Each row of a before or after table is a point. The points were changed in one or more steps. Then noise was added and the rows were shuffled. The steps act on columns, c1 being the first. Name the steps. A step turns or swaps two columns, mirrors them in a line or flattens them onto one, adds a multiple of one to another, or multiplies or shifts one. Angles are multiples of 10 degrees, from the lower column toward the higher: turns from -170 to 170, lines from 10 to 170 but not 90. Use the fewest steps. Two steps may share a column if one is a turn and the other turns, adds or multiplies; they go together, in the order done. Otherwise the lowest column goes first.
In the rows, zero is written as 100.

Before (10 x 2):
93; 139
23; 45
57; 122
83; 126
91; 116
74; 81
59; 116
78; 97
79; 118
81; 63
After:
92; 4
62; 77
65; 119
82; 103
117; 62
54; 80
69; 103
73; 95
87; 81
97; 68
Steps: turn c1 and c2 by 50 degrees

Before (12 x 3):
123; 90; 115
94; 95; 86
102; 93; 93
52; 97; 86
95; 93; 92
115; 91; 87
113; 119; 85
104; 87; 87
103; 95; 88
117; 91; 105
105; 89; 123
102; 87; 88
After, 12 rows:
4; 97; 88
125; 117; 80
135; 93; 106
88; 95; 89
131; 92; 89
90; 94; 94
104; 86; 93
106; 95; 88
104; 93; 96
108; 87; 89
145; 90; 118
110; 89; 125
Steps: multiply c1 by 2; add -0.3 times c2 to c3

Before (10 x 4):
160; 122; 86; 46
91; 71; 107; 65
97; 93; 113; 118
80; 80; 151; 78
105; 94; 97; 191
40; 81; 92; 91
42; 81; 96; 52
82; 98; 138; 70
115; 92; 94; 59
57; 108; 87; 73
After:
82; 43; 147; 87
95; 105; 8; 113
71; 90; 135; 101
81; 41; 107; 91
121; 160; 151; 76
107; 57; 126; 81
93; 97; 83; 114
97; 82; 136; 133
78; 81; 130; 146
91; 114; 139; 87
Steps: swap c1 and c2; turn c3 and c4 by 80 degrees

Before:
73; 133; 68; 85; 105; 114
129; 79; 73; 87; 83; 104
115; 73; 146; 85; 64; 89
124; 127; 71; 65; 100; 91
119; 103; 97; 127; 78; 102
107; 181; 68; 73; 65; 113
103; 74; 71; 59; 64; 110
91; 105; 67; 65; 86; 109
65; 135; 66; 133; 61; 70
5; 76; 95; 61; 125; 101
117; 80; 101; 69; 76; 113
After (11 x 6):
31; 44; 113; 130; 80; 128
113; 112; 97; 80; 122; 86
97; 99; 119; 93; 148; 57
142; 137; 116; 114; 143; 126
108; 106; 121; 108; 126; 115
101; 102; 132; 101; 106; 118
96; 98; 127; 122; 123; 131
95; 97; 45; 118; 117; 100
125; 123; 128; 134; 110; 118
101; 100; 92; 116; 120; 131
90; 90; 114; 126; 146; 134
Steps: flatten c1 and c2 onto the line at 40 degrees; turn c3 and c5 by -160 degrees; mirror c4 and c6 in the line at 110 degrees

Before (14 x 8):
118; 87; 96; 54; 125; 56; 121; 101
90; 66; 111; 37; 106; 110; 125; 131
83; 112; 81; 88; 86; 69; 69; 161
101; 86; 132; 52; 148; 74; 142; 108
74; 100; 133; 79; 83; 103; 86; 167
99; 97; 125; 44; 147; 95; 122; 81
105; 121; 134; 90; 108; 66; 101; 69
112; 129; 99; 34; 120; 100; 150; 85
145; 108; 98; 74; 150; 108; 148; 95
105; 148; 93; 77; 173; 84; 150; 84
142; 142; 135; 48; 144; 67; 134; 93
106; 94; 99; 17; 157; 125; 109; 105
130; 105; 110; 43; 156; 57; 120; 101
87; 68; 124; 83; 70; 112; 55; 164
After:
35; 101; 101; 55; 87; 98; 45; 87
104; 146; 110; 135; 150; 74; 82; 51
74; 129; 102; 146; 119; 103; 82; 31
67; 126; 101; 133; 112; 73; 107; 103
44; 116; 95; 51; 84; 70; 49; 106
61; 90; 107; 118; 150; 72; 81; 39
77; 92; 103; 122; 122; 57; 75; 65
66; 147; 112; 128; 169; 92; 113; 48
91; 115; 113; 126; 156; 61; 66; 58
44; 68; 96; 52; 74; 110; 36; 118
108; 107; 108; 119; 150; 111; 103; 49
58; 93; 109; 146; 151; 93; 78; 59
68; 89; 106; 138; 153; 124; 40; 57
52; 66; 100; 103; 107; 103; 52; 45
Steps: shift c1 by -40; turn c2 and c6 by 10 degrees; flatten c3 and c5 onto the line at 80 degrees; turn c4 and c8 by 120 degrees; turn c7 and c8 by -60 degrees

Before (11 x 9):
82; 82; 101; 88; 86; 66; 122; 134; 82
89; 106; 107; 98; 85; 82; 151; 118; 101
114; 113; 93; 89; 123; 96; 110; 83; 110
110; 102; 85; 86; 103; 99; 105; 89; 118
100; 85; 84; 97; 89; 108; 112; 107; 94
126; 110; 102; 87; 114; 102; 124; 105; 92
125; 129; 129; 89; 67; 105; 86; 87; 132
94; 121; 104; 123; 65; 68; 115; 127; 92
99; 117; 92; 69; 77; 82; 137; 104; 82
115; 121; 124; 104; 95; 101; 104; 64; 104
94; 142; 121; 98; 95; 114; 93; 89; 108
After:
91; 99; 111; 148; 53; 126; 85; 104; 106
124; 96; 141; 92; 115; 81; 65; 108; 124
95; 110; 119; 170; 84; 167; 61; 100; 103
97; 115; 144; 64; 105; 76; 93; 101; 107
112; 115; 93; 109; 96; 89; 103; 104; 112
81; 90; 87; 195; 82; 139; 88; 97; 94
112; 94; 131; 96; 97; 102; 94; 98; 92
123; 105; 110; 102; 73; 85; 117; 98; 93
116; 114; 104; 116; 93; 98; 124; 101; 103
101; 117; 109; 162; 62; 100; 78; 94; 85
97; 101; 79; 80; 88; 86; 89; 100; 98
Steps: turn c2 and c3 by 50 degrees; multiply c6 by 3; turn c4 and c6 by 120 degrees; turn c5 and c7 by 90 degrees; flatten c8 and c9 onto the line at 70 degrees

Before (11 x 11):
103; 125; 103; 64; 92; 195; 88; 60; 125; 192; 113
118; 92; 88; 81; 91; 143; 143; 99; 115; 81; 127
135; 191; 117; 104; 86; 89; 94; 173; 133; 68; 101
136; 104; 89; 83; 108; 82; 116; 89; 147; 97; 118
73; 101; 105; 63; 52; 90; 127; 69; 97; 146; 113
68; 106; 114; 142; 103; 89; 109; 98; 90; 83; 105
33; 93; 96; 77; 67; 113; 121; 56; 166; 93; 121
68; 82; 135; 70; 65; 91; 85; 78; 97; 111; 129
134; 97; 109; 87; 73; 99; 95; 49; 99; 79; 89
133; 141; 89; 58; 111; 105; 95; 51; 110; 74; 122
70; 87; 83; 65; 83; 84; 92; 84; 112; 83; 92
After:
118; 92; 116; 81; 90; 148; 184; 99; 87; 86; 86
134; 97; 100; 92; 110; 90; 134; 102; 76; 77; 93
103; 126; 65; 65; 80; 172; 129; 101; 86; 188; 36
134; 140; 119; 61; 88; 120; 136; 102; 107; 78; 112
71; 88; 121; 67; 99; 86; 133; 101; 82; 89; 107
66; 106; 93; 141; 109; 97; 152; 101; 106; 80; 111
135; 105; 112; 80; 53; 101; 159; 102; 91; 102; 127
71; 100; 78; 63; 119; 107; 167; 101; 55; 140; 114
31; 92; 106; 77; 50; 121; 160; 98; 47; 96; 103
66; 81; 65; 70; 115; 115; 125; 102; 65; 99; 127
136; 191; 95; 105; 74; 96; 134; 99; 76; 63; 110
Steps: mirror c3 and c10 in the line at 100 degrees; turn c5 and c9 by 110 degrees; turn c6 and c11 by -50 degrees; shift c7 by 40; multiply c8 by 0

Before, 9 rows:
91; 71; 82; 102; 116; 121; 141; 80; 116; 82; 90; 64
88; 82; 110; 101; 88; 115; 79; 92; 122; 108; 71; 112
58; 104; 71; 102; 90; 87; 108; 132; 90; 111; 134; 112
130; 115; 136; 75; 123; 69; 101; 99; 137; 110; 86; 101
89; 91; 133; 68; 69; 126; 98; 129; 88; 80; 109; 127
109; 109; 96; 40; 62; 52; 125; 60; 122; 118; 137; 85
120; 54; 66; 100; 117; 107; 95; 102; 90; 94; 114; 74
117; 75; 80; 65; 122; 131; 94; 56; 94; 87; 106; 69
88; 81; 98; 42; 103; 106; 93; 113; 75; 117; 84; 115
After (9 x 12):
139; 116; 94; 75; 157; 67; 136; 91; 136; 95; 85; 102
123; 75; 98; 65; 155; 130; 79; 133; 96; 69; 105; 68
87; 92; 92; 68; 22; 127; 132; 101; 88; 135; 107; 127
113; 109; 125; 39; 4; 53; 100; 105; 123; 55; 137; 85
45; 104; 112; 104; 75; 86; 71; 73; 90; 122; 133; 110
126; 55; 101; 100; 142; 107; 67; 104; 90; 104; 114; 74
86; 81; 93; 42; 108; 107; 95; 80; 75; 103; 84; 115
84; 82; 78; 100; 71; 115; 108; 97; 121; 90; 71; 112
88; 72; 143; 104; 140; 121; 89; 125; 116; 91; 91; 64
Steps: multiply c1 by 1.3; mirror c3 and c7 in the line at 50 degrees; multiply c5 by 2.5; turn c8 and c10 by 120 degrees

Before:
103; 65; 57; 126; 127; 151; 106; 94; 66; 103; 95; 87; 89; 132
123; 125; 137; 94; 51; 139; 61; 110; 63; 98; 100; 106; 109; 89
72; 52; 122; 123; 126; 117; 109; 109; 133; 87; 114; 158; 92; 37
76; 164; 124; 111; 95; 125; 97; 57; 124; 94; 78; 91; 122; 97
112; 107; 74; 124; 68; 45; 105; 105; 62; 92; 56; 144; 103; 91
133; 69; 105; 107; 90; 109; 129; 91; 79; 75; 106; 58; 96; 95
103; 109; 115; 103; 113; 95; 128; 70; 98; 16; 49; 102; 59; 135
116; 100; 128; 100; 91; 108; 53; 95; 127; 135; 73; 83; 110; 131
102; 123; 161; 87; 100; 103; 107; 111; 87; 86; 84; 101; 148; 114
84; 101; 62; 87; 166; 140; 135; 129; 101; 133; 50; 125; 97; 94
123; 128; 107; 101; 124; 79; 93; 86; 112; 21; 96; 73; 87; 118
74; 130; 77; 38; 105; 114; 125; 116; 128; 98; 108; 109; 86; 145
After:
72; 8; 122; 123; 124; 112; 108; 108; 133; 87; 115; 158; 85; 36
102; 134; 161; 87; 101; 102; 108; 109; 89; 85; 81; 100; 197; 115
112; 101; 74; 123; 69; 64; 106; 104; 63; 92; 57; 143; 105; 91
132; 65; 104; 105; 90; 107; 127; 91; 78; 76; 107; 57; 92; 95
84; 98; 61; 88; 166; 129; 133; 131; 103; 133; 51; 124; 95; 93
101; 133; 117; 101; 112; 98; 126; 69; 96; 17; 48; 101; 17; 134
117; 122; 130; 102; 90; 107; 54; 96; 126; 133; 73; 82; 120; 131
124; 142; 106; 102; 124; 85; 92; 86; 113; 22; 98; 74; 75; 115
76; 164; 124; 110; 94; 116; 97; 57; 125; 92; 79; 91; 145; 99
123; 116; 138; 94; 51; 128; 59; 109; 64; 97; 99; 108; 117; 91
104; 88; 56; 128; 125; 135; 107; 96; 65; 104; 98; 89; 78; 132
75; 161; 77; 37; 105; 110; 124; 116; 128; 95; 109; 109; 72; 144
Steps: add 0.7 times c14 to c2; multiply c6 by 0.7; multiply c13 by 2

Before:
106; 87; 132; 139; 106; 106; 134; 74; 146; 87; 132; 68; 70; 86; 27; 184; 112; 85
51; 126; 121; 81; 108; 89; 109; 173; 87; 137; 79; 105; 77; 80; 77; 50; 73; 93
97; 108; 129; 129; 76; 111; 159; 107; 81; 83; 103; 72; 141; 142; 82; 87; 112; 83
104; 69; 36; 114; 97; 87; 166; 142; 114; 65; 114; 109; 124; 109; 52; 83; 73; 101
119; 99; 99; 59; 133; 115; 83; 175; 92; 115; 135; 146; 73; 116; 91; 61; 95; 71
159; 132; 101; 84; 94; 45; 133; 159; 151; 84; 125; 56; 89; 157; 60; 106; 94; 114
52; 98; 86; 131; 96; 73; 112; 84; 89; 110; 52; 144; 112; 142; 156; 115; 104; 52
57; 73; 138; 95; 110; 69; 110; 95; 169; 70; 135; 84; 70; 146; 112; 89; 28; 38
67; 41; 130; 147; 121; 106; 93; 62; 107; 148; 111; 95; 97; 130; 116; 79; 64; 100
After (9 x 18):
97; 148; 129; 129; 131; 79; 158; 114; 89; 83; 95; 111; 101; 138; 92; 90; 111; 82
55; 83; 135; 92; 86; 84; 110; 90; 156; 73; 148; 68; 105; 148; 107; 92; 23; 41
159; 154; 99; 87; 102; 56; 131; 169; 138; 85; 134; 45; 109; 161; 110; 106; 91; 113
107; 116; 133; 140; 89; 68; 137; 127; 147; 90; 137; 109; 105; 84; 25; 182; 113; 85
55; 109; 86; 125; 108; 145; 106; 57; 70; 113; 73; 74; 99; 142; 132; 116; 103; 55
123; 89; 100; 57; 68; 148; 83; 160; 110; 113; 112; 120; 96; 119; 145; 60; 96; 71
50; 133; 120; 85; 94; 105; 108; 174; 83; 137; 90; 88; 105; 83; 129; 49; 74; 95
66; 35; 127; 147; 77; 99; 93; 64; 111; 147; 109; 109; 87; 130; 89; 80; 64; 100
106; 113; 35; 116; 111; 112; 165; 162; 117; 68; 116; 88; 91; 112; 90; 86; 74; 101
Steps: add 0.7 times c7 to c2; multiply c13 by 0.4; turn c5 and c13 by -150 degrees; swap c6 and c12; turn c8 and c15 by 40 degrees; flatten c9 and c11 onto the line at 40 degrees
